Each point is reached from the start by the listed moves, each made once or not at all, plus a little noise. Is the number of moves made odd or even? Then give how often each move was made.

Moves:
(1): [-0.06 -0.21 -0.37]
(2): [-0.55 -0.26 -0.13]
(3): [0.01 0.33 0.11]
Start: [-0.12  0.18  0.08]
Points:
[-0.73 -0.29 -0.43] => even (1, 1, 0)
[-0.65 -0.05 -0.04] => odd (0, 1, 0)
[-0.18  0.30 -0.18] => even (1, 0, 1)

Moves:
(1): [-0.09 -0.47  0.02  0.15 -0.15  0.10  0.18  0.04  0.20]
(2): [ 0.19 -0.09  0.13 -0.16 -0.02 -0.04 -0.11  0.03 -0.29]
(3): [ 0.27  0.37  0.51  0.17 -0.10  0.02  0.50 -0.65  0.07]
(4): [ 0.14  0.10 -0.03  0.25  0.05 -0.29 -0.05  0.15 -0.04]
(5): [ 0.12 -0.08 -0.23  0.08  0.06  0.31  0.56  0.07 -0.15]
(6): [ 0.11 -0.14 -0.19  0.08 -0.04  0.16 -0.32 -0.12  0.02]
(7): [-0.12  0.04 -0.32 -0.19 -0.17 -0.27  0.15 -0.25 -0.42]
(8): [ 0.24 -0.12 -0.13 -0.27 -0.11 -0.02  0.23  0.07  0.34]
(9): [ 0.04 -0.25 -0.05 -0.09  0.46 -0.10  0.07 -0.09  0.13]
Start: [-0.02 -0.19 -0.16 -0.06 -0.12  0.01  0.10 -0.29  0.36]
Points:
[-0.12 -0.15 -0.48 -0.22 -0.29 -0.26  0.26 -0.55 -0.05] => odd (0, 0, 0, 0, 0, 0, 1, 0, 0)
[ 0.43 -0.67  0.21 -0.09  0.00  0.00  1.09 -0.94  1.09] => even (1, 0, 1, 0, 0, 0, 0, 1, 1)
[-0.02 -0.29 -0.70 -0.15 -0.32 -0.14 -0.06 -0.66 -0.05] => even (0, 0, 0, 0, 0, 1, 1, 0, 0)
[ 0.16 -1.01 -0.33 -0.27  0.08 -0.03  0.58 -0.29  1.04] => odd (1, 0, 0, 0, 0, 0, 0, 1, 1)
